Rows are points. Two turns around zero, p and q, are shown by what they do to some points. Where does a point land after both, in the order given? Backwards means that the second turn is done in reverse. Each puzzle has new turns, and all numbers are rounded.
In the rows, zero is written as 100.

Turn p:
[104, 103] -> [101, 105]
[58, 44] -> [100, 30]
[102, 112] -> [94, 111]
[125, 91] -> [125, 108]
[112, 150] -> [79, 147]
Turn q:
[155, 90] -> [136, 57]
[49, 86] -> [52, 121]
[84, 117] -> [98, 123]
[112, 107] -> [114, 98]
Where do these land?
p, then q: [105, 107] -> [105, 107]
q, then p: [94, 83] -> [93, 83]
q, then p: [137, 84] -> [136, 83]
p, then q: [31, 126] -> [32, 128]
q, then p backwards: [132, 100] -> [108, 69]

Turn p:
[114, 64, 107, 114] -> [104, 63, 102, 118]
[114, 113, 79, 89] -> [116, 115, 79, 98]
[87, 97, 76, 101] -> [84, 106, 79, 107]
[104, 115, 87, 108] -> [105, 118, 94, 110]
[95, 100, 162, 71] -> [106, 82, 146, 52]
[85, 112, 89, 117] -> [85, 118, 100, 115]
Turn q:
[98, 113, 106, 72] -> [113, 106, 91, 74]
[118, 76, 104, 122] -> [94, 72, 106, 124]
[97, 86, 121, 134] -> [82, 83, 131, 114]
[97, 145, 86, 74] -> [131, 138, 90, 82]
[89, 81, 84, 98] -> [80, 101, 83, 106]
Where do these land?
q, then p: [87, 88, 90, 104] -> [82, 109, 99, 103]
q, then p: [101, 93, 118, 112] -> [93, 83, 113, 95]
p, then q backwards: [106, 112, 89, 115] -> [103, 110, 82, 110]
p, then q: [89, 116, 111, 119] -> [101, 105, 127, 90]
p, then q backwards: [91, 118, 84, 24] -> [73, 111, 106, 26]
p, then q: [114, 70, 109, 98] -> [85, 73, 88, 109]
q, then p backwards: [113, 103, 98, 129] -> [109, 99, 108, 130]

Turn p:
[90, 94, 66, 81, 108, 126, 110, 99] -> [92, 104, 71, 79, 110, 121, 119, 85]
[113, 65, 124, 77, 104, 128, 61, 116] -> [98, 63, 113, 84, 109, 140, 59, 97]
[149, 129, 72, 96, 118, 89, 120, 138] -> [162, 122, 70, 76, 81, 90, 96, 107]
[131, 114, 80, 125, 114, 61, 98, 92] -> [135, 110, 84, 125, 94, 62, 92, 85]
[80, 78, 118, 91, 87, 134, 125, 66] -> [74, 86, 131, 88, 126, 116, 137, 92]
[86, 87, 105, 96, 104, 81, 106, 126] -> [95, 90, 85, 98, 103, 92, 93, 132]
[82, 98, 77, 143, 120, 85, 125, 101] -> [110, 110, 72, 140, 111, 89, 131, 114]
[74, 132, 91, 145, 75, 96, 120, 76] -> [84, 129, 111, 138, 76, 85, 145, 97]
[112, 136, 136, 81, 69, 64, 56, 64] -> [76, 115, 149, 99, 75, 58, 53, 73]
[88, 114, 118, 72, 119, 127, 101, 114] -> [94, 122, 108, 73, 115, 129, 88, 115]
[95, 52, 112, 92, 82, 107, 76, 108] -> [80, 49, 104, 99, 101, 116, 84, 103]
Turn q:
[100, 70, 109, 92, 108, 114, 110, 95] -> [108, 79, 101, 78, 93, 111, 111, 88]
[107, 91, 81, 94, 113, 106, 119, 129] -> [109, 102, 96, 79, 96, 100, 121, 131]
[164, 107, 116, 92, 103, 83, 120, 119] -> [137, 123, 117, 66, 107, 54, 95, 104]
[81, 103, 55, 90, 118, 176, 70, 102] -> [96, 106, 57, 85, 102, 179, 81, 127]
[84, 117, 123, 88, 83, 83, 109, 126] -> [86, 118, 137, 110, 80, 90, 109, 105]
[86, 110, 91, 83, 43, 77, 83, 108] -> [74, 122, 94, 125, 51, 80, 86, 96]
[102, 108, 115, 76, 108, 75, 84, 127] -> [72, 111, 127, 82, 98, 81, 90, 113]
[86, 101, 107, 106, 125, 97, 117, 40] -> [96, 88, 88, 111, 140, 110, 122, 53]
[98, 101, 79, 165, 107, 72, 67, 102] -> [100, 66, 84, 146, 127, 77, 73, 132]
[93, 92, 124, 113, 93, 116, 122, 53] -> [122, 86, 101, 115, 107, 116, 113, 50]
Where do these land?
q, then p backwards: [77, 61, 128, 89, 115, 108, 84, 110] -> [103, 70, 119, 80, 64, 123, 88, 101]
q, then p: [118, 133, 70, 97, 126, 102, 63, 89] -> [97, 136, 60, 110, 106, 120, 68, 93]
p, then q: [86, 95, 133, 74, 58, 101, 112, 64] -> [70, 85, 144, 100, 87, 103, 127, 65]
q, then p: [84, 119, 54, 125, 92, 113, 116, 121] -> [133, 110, 75, 108, 67, 120, 123, 120]
q, then p backwards: [130, 121, 82, 108, 74, 75, 141, 125] -> [111, 139, 96, 125, 103, 63, 141, 105]
p, then q: [99, 129, 110, 95, 56, 81, 81, 120] -> [83, 111, 113, 126, 54, 87, 80, 92]
p, then q: [124, 77, 99, 116, 62, 94, 95, 101] -> [115, 71, 95, 99, 69, 80, 101, 79]
q, then p: [73, 129, 121, 93, 131, 156, 112, 107] -> [117, 126, 134, 82, 117, 159, 109, 103]
q, then p backwards: [99, 78, 124, 123, 120, 90, 62, 59] -> [111, 50, 103, 86, 111, 93, 62, 73]
p, then q: [85, 69, 108, 86, 127, 91, 125, 110] -> [88, 88, 103, 69, 114, 101, 119, 134]
p, then q: [125, 87, 70, 95, 138, 90, 109, 94] -> [104, 103, 63, 77, 133, 82, 100, 105]

Turn p:
[103, 108, 102, 100, 98, 87, 102, 88, 109, 118, 76] -> [110, 116, 96, 105, 105, 111, 108, 85, 110, 121, 98]
[112, 87, 84, 117, 56, 103, 110, 95, 112, 108, 102] -> [129, 102, 75, 111, 75, 77, 110, 111, 112, 105, 103]
[105, 103, 93, 110, 84, 94, 112, 88, 80, 105, 118] -> [105, 110, 95, 108, 79, 83, 101, 96, 77, 98, 102]
[89, 120, 131, 90, 122, 120, 102, 124, 101, 88, 102] -> [67, 97, 125, 100, 106, 128, 106, 113, 108, 81, 107]
[96, 112, 94, 108, 97, 87, 88, 94, 90, 67, 107] -> [91, 111, 111, 108, 112, 72, 90, 100, 96, 86, 85]
[98, 117, 105, 123, 115, 122, 76, 109, 120, 106, 135] -> [91, 94, 112, 120, 102, 103, 66, 120, 106, 92, 139]
[115, 89, 97, 102, 114, 105, 101, 127, 95, 104, 97] -> [110, 81, 105, 100, 103, 119, 99, 119, 91, 101, 91]
[70, 84, 86, 102, 122, 92, 106, 115, 122, 97, 82] -> [85, 78, 80, 100, 137, 104, 112, 105, 107, 116, 99]
[118, 93, 79, 94, 91, 128, 112, 102, 88, 90, 99] -> [116, 101, 80, 89, 88, 105, 98, 115, 93, 73, 89]
[107, 84, 111, 100, 117, 93, 99, 80, 90, 93, 113] -> [108, 89, 114, 94, 106, 93, 97, 77, 84, 89, 107]
[91, 98, 119, 80, 94, 97, 83, 83, 88, 126, 76] -> [93, 105, 102, 87, 83, 118, 95, 65, 116, 120, 89]
[95, 104, 98, 74, 90, 72, 108, 97, 104, 98, 93] -> [96, 115, 105, 78, 105, 87, 118, 97, 101, 120, 90]
Turn q:
[88, 87, 94, 117, 92, 99, 94, 116, 109, 115, 95] -> [93, 88, 91, 118, 96, 105, 97, 113, 103, 122, 93]
[110, 101, 88, 114, 87, 111, 98, 109, 99, 112, 96] -> [110, 90, 91, 107, 88, 118, 98, 99, 108, 108, 92]
[98, 86, 96, 99, 102, 108, 67, 112, 86, 64, 88] -> [97, 67, 105, 102, 116, 99, 92, 117, 92, 68, 81]
[101, 112, 83, 94, 89, 112, 101, 111, 108, 111, 108] -> [102, 103, 83, 94, 84, 115, 89, 108, 107, 102, 106]
[105, 100, 88, 87, 87, 84, 103, 77, 104, 107, 100] -> [90, 100, 100, 86, 88, 86, 98, 82, 119, 103, 103]
[104, 95, 141, 130, 93, 104, 107, 24, 98, 109, 107] -> [96, 119, 150, 125, 126, 103, 103, 44, 131, 109, 113]
[110, 106, 93, 85, 87, 93, 104, 113, 105, 48, 92] -> [90, 98, 89, 100, 86, 89, 112, 108, 94, 48, 88]
[94, 100, 116, 116, 87, 96, 107, 103, 106, 110, 100] -> [99, 109, 108, 123, 91, 101, 102, 101, 102, 113, 100]
[84, 102, 92, 84, 96, 108, 106, 94, 104, 98, 107] -> [81, 107, 99, 87, 98, 107, 94, 105, 103, 96, 110]
[112, 92, 127, 93, 137, 87, 107, 100, 102, 116, 131] -> [124, 111, 106, 98, 121, 78, 112, 100, 85, 116, 139]
[102, 90, 92, 111, 121, 99, 106, 109, 105, 77, 94] -> [96, 93, 82, 106, 118, 99, 117, 100, 85, 88, 93]
[104, 104, 99, 84, 98, 107, 107, 114, 110, 120, 82] -> [108, 112, 94, 86, 90, 104, 107, 120, 111, 113, 90]
[96, 98, 92, 98, 94, 102, 109, 111, 78, 107, 96] -> [99, 91, 105, 90, 85, 111, 103, 102, 86, 108, 94]
[93, 127, 99, 89, 130, 88, 84, 109, 87, 108, 103] -> [116, 111, 95, 80, 112, 86, 74, 104, 74, 106, 96]
Where do these land?
p, then q: [91, 99, 95, 102, 92, 101, 124, 86, 97, 110, 102] -> [90, 99, 94, 91, 84, 109, 99, 79, 94, 101, 105]
p, then q: [104, 109, 124, 96, 98, 87, 109, 99, 99, 94, 125] -> [99, 114, 124, 112, 88, 91, 102, 98, 85, 98, 115]
q, then p: [97, 111, 116, 92, 94, 122, 107, 103, 100, 83, 92] -> [86, 107, 110, 107, 102, 108, 107, 113, 111, 76, 94]
p, then q: [109, 64, 89, 113, 109, 114, 96, 134, 67, 97, 102] -> [98, 52, 115, 101, 102, 109, 125, 118, 102, 98, 76]
p, then q: [94, 98, 114, 109, 101, 93, 108, 94, 110, 81, 86] -> [93, 116, 94, 109, 114, 96, 117, 88, 96, 101, 99]
p, then q: [96, 112, 94, 91, 102, 87, 88, 118, 70, 104, 106] -> [99, 97, 124, 96, 95, 102, 85, 116, 94, 112, 77]
p, then q: [108, 112, 74, 88, 112, 103, 95, 89, 115, 69, 95] -> [112, 111, 79, 82, 118, 80, 94, 106, 84, 80, 92]
q, then p backwards: [104, 119, 120, 126, 88, 97, 103, 119, 115, 127, 106] -> [119, 119, 93, 130, 81, 91, 95, 100, 102, 128, 93]
p, then q: [90, 119, 86, 89, 94, 90, 79, 82, 115, 109, 120] -> [106, 107, 94, 94, 96, 77, 63, 101, 100, 109, 114]
q, then p: [104, 100, 104, 79, 117, 112, 116, 99, 120, 113, 89] -> [93, 119, 99, 86, 109, 118, 109, 123, 93, 106, 113]
q, then p backwards: [93, 86, 63, 95, 114, 88, 79, 94, 99, 104, 100] -> [72, 70, 80, 88, 108, 101, 85, 101, 102, 101, 102]
q, then p backwards: [90, 71, 115, 108, 83, 93, 103, 120, 87, 108, 108] -> [98, 94, 119, 117, 96, 87, 107, 129, 98, 113, 119]
p, then q: [126, 98, 115, 105, 65, 102, 113, 94, 104, 116, 74] -> [113, 118, 89, 112, 73, 115, 118, 85, 131, 95, 94]
q, then p: [94, 103, 89, 108, 130, 113, 79, 69, 102, 84, 95] -> [95, 95, 102, 87, 140, 112, 80, 79, 97, 88, 104]

Turn p:
[111, 92, 100, 120, 91, 55, 90, 91, 77, 113, 98, 122] -> [105, 82, 61, 131, 95, 100, 105, 86, 110, 74, 108, 109]
[104, 97, 86, 69, 115, 106, 90, 76, 109, 103, 65, 105] -> [108, 96, 104, 86, 109, 114, 107, 79, 126, 121, 65, 109]
[114, 94, 90, 108, 98, 111, 91, 162, 111, 116, 79, 78] -> [104, 94, 95, 83, 86, 69, 108, 158, 122, 117, 102, 104]
[91, 91, 102, 117, 110, 94, 91, 76, 115, 110, 102, 100] -> [92, 83, 108, 118, 106, 113, 93, 87, 113, 107, 111, 92]
[133, 82, 88, 95, 91, 118, 123, 79, 115, 102, 106, 107] -> [125, 110, 114, 92, 76, 112, 121, 77, 104, 115, 117, 98]
[141, 87, 108, 102, 98, 102, 100, 157, 108, 112, 118, 119] -> [115, 107, 94, 84, 77, 48, 107, 117, 113, 94, 135, 122]
[70, 99, 94, 86, 83, 116, 99, 87, 112, 113, 77, 102] -> [71, 87, 110, 90, 96, 122, 114, 98, 100, 117, 79, 107]
[75, 115, 113, 105, 105, 113, 109, 104, 108, 67, 87, 106] -> [81, 125, 128, 105, 115, 109, 98, 113, 98, 86, 86, 104]
[95, 95, 99, 106, 94, 109, 87, 107, 109, 61, 120, 87] -> [90, 121, 110, 83, 105, 101, 90, 108, 104, 82, 113, 69]
[98, 105, 104, 100, 103, 24, 97, 91, 99, 99, 104, 110] -> [90, 106, 49, 140, 129, 89, 107, 77, 109, 91, 106, 98]
[82, 83, 91, 95, 111, 107, 106, 115, 100, 96, 100, 110] -> [97, 91, 112, 85, 119, 98, 115, 108, 101, 92, 106, 108]
[78, 152, 93, 105, 100, 118, 100, 91, 74, 112, 113, 104] -> [94, 100, 94, 98, 102, 128, 62, 110, 60, 101, 91, 125]
[101, 83, 96, 113, 95, 110, 126, 76, 97, 93, 116, 90] -> [114, 99, 117, 108, 96, 119, 114, 90, 82, 98, 116, 79]
[106, 124, 135, 80, 105, 118, 90, 87, 65, 104, 115, 59] -> [113, 96, 104, 97, 91, 80, 59, 93, 58, 106, 66, 75]
Turn q:
[116, 132, 79, 81, 97, 73, 68, 93, 104, 80, 88, 87] -> [107, 156, 93, 97, 75, 89, 97, 118, 98, 86, 104, 88]
[99, 94, 96, 95, 97, 82, 104, 120, 131, 60, 104, 83] -> [100, 93, 97, 82, 67, 112, 110, 134, 103, 81, 121, 101]
[75, 99, 102, 132, 91, 108, 107, 97, 96, 108, 104, 115] -> [80, 79, 99, 115, 94, 97, 110, 76, 93, 118, 104, 103]
[89, 120, 106, 66, 109, 72, 67, 105, 131, 107, 91, 80] -> [109, 142, 83, 87, 94, 89, 102, 129, 134, 109, 123, 112]
[116, 124, 75, 63, 119, 65, 89, 135, 118, 103, 85, 82] -> [104, 143, 60, 81, 110, 96, 112, 147, 105, 79, 105, 98]
[101, 83, 108, 113, 94, 85, 114, 87, 76, 116, 124, 105] -> [115, 77, 103, 88, 104, 77, 97, 80, 80, 113, 89, 106]
[97, 96, 103, 124, 121, 115, 98, 96, 81, 109, 103, 134] -> [72, 85, 99, 112, 115, 89, 82, 70, 94, 94, 92, 104]
[85, 96, 82, 118, 83, 126, 114, 90, 78, 127, 98, 105] -> [99, 89, 96, 119, 116, 116, 109, 67, 81, 125, 89, 90]
[111, 73, 90, 76, 101, 84, 89, 98, 128, 84, 77, 94] -> [125, 106, 79, 97, 77, 118, 88, 119, 124, 80, 97, 109]
[115, 93, 104, 127, 99, 133, 108, 88, 105, 116, 125, 102] -> [108, 71, 118, 125, 120, 98, 89, 86, 86, 103, 118, 89]
[94, 107, 108, 91, 86, 124, 120, 90, 86, 107, 118, 133] -> [93, 96, 127, 109, 119, 110, 102, 80, 78, 106, 92, 128]
[102, 83, 123, 117, 80, 127, 96, 115, 72, 105, 105, 107] -> [85, 72, 122, 110, 107, 103, 84, 103, 91, 127, 75, 94]
[81, 90, 105, 108, 116, 132, 113, 85, 68, 98, 114, 94] -> [89, 83, 121, 81, 118, 114, 91, 64, 96, 110, 98, 84]
[118, 110, 118, 90, 105, 76, 114, 102, 126, 80, 65, 77] -> [115, 107, 103, 95, 84, 93, 129, 129, 135, 70, 93, 93]
Where do these land?
p, then q: [118, 104, 113, 100, 104, 106, 97, 95, 100, 104, 83, 121] -> [102, 101, 106, 125, 84, 93, 102, 99, 105, 92, 95, 116]
q, then p backwards: [94, 91, 121, 87, 105, 94, 114, 80, 86, 72, 110, 118] -> [100, 94, 112, 85, 103, 136, 91, 96, 93, 98, 97, 130]
p, then q backwards: [85, 86, 106, 73, 116, 97, 98, 109, 105, 103, 122, 104] -> [93, 109, 110, 106, 123, 97, 113, 99, 83, 114, 125, 100]
q, then p: [137, 94, 122, 81, 95, 104, 83, 114, 95, 92, 100, 88] -> [94, 107, 95, 97, 96, 61, 88, 123, 123, 97, 87, 101]
q, then p: [100, 128, 98, 74, 114, 88, 108, 75, 101, 97, 120, 96] -> [109, 131, 92, 104, 110, 91, 81, 73, 81, 99, 95, 111]
p, then q: [109, 89, 87, 98, 98, 68, 106, 102, 88, 106, 97, 101] -> [111, 92, 84, 101, 100, 107, 106, 92, 81, 77, 105, 89]
p, then q: [83, 101, 119, 89, 106, 83, 91, 67, 113, 98, 95, 89] -> [104, 99, 93, 103, 96, 95, 104, 69, 130, 110, 110, 80]
p, then q: [99, 99, 67, 133, 60, 123, 130, 125, 127, 112, 119, 86] -> [91, 82, 118, 91, 135, 113, 116, 127, 52, 140, 108, 110]
p, then q backwards: [96, 95, 120, 99, 114, 100, 109, 100, 95, 119, 66, 99] -> [110, 95, 128, 109, 76, 99, 111, 101, 95, 113, 87, 116]
p, then q: [98, 100, 90, 73, 107, 118, 88, 73, 81, 105, 88, 112] -> [116, 112, 108, 113, 103, 121, 83, 86, 124, 89, 78, 107]
q, then p: [92, 100, 125, 92, 108, 95, 91, 91, 62, 96, 105, 82] -> [87, 94, 90, 105, 104, 80, 98, 81, 103, 127, 69, 98]
p, then q: [109, 79, 69, 150, 63, 110, 87, 126, 126, 110, 142, 100] -> [108, 82, 116, 78, 100, 122, 93, 133, 48, 137, 143, 115]
q, then p backwards: [97, 125, 60, 165, 101, 120, 114, 131, 129, 120, 112, 106] -> [63, 79, 109, 131, 72, 44, 124, 95, 100, 124, 135, 84]
q, then p: [96, 92, 93, 95, 132, 105, 97, 91, 94, 72, 53, 92] -> [77, 132, 120, 85, 101, 124, 100, 106, 116, 121, 82, 76]
p, then q: [86, 117, 110, 92, 79, 87, 86, 121, 96, 94, 88, 105] -> [76, 115, 79, 95, 82, 114, 116, 97, 99, 104, 97, 106]
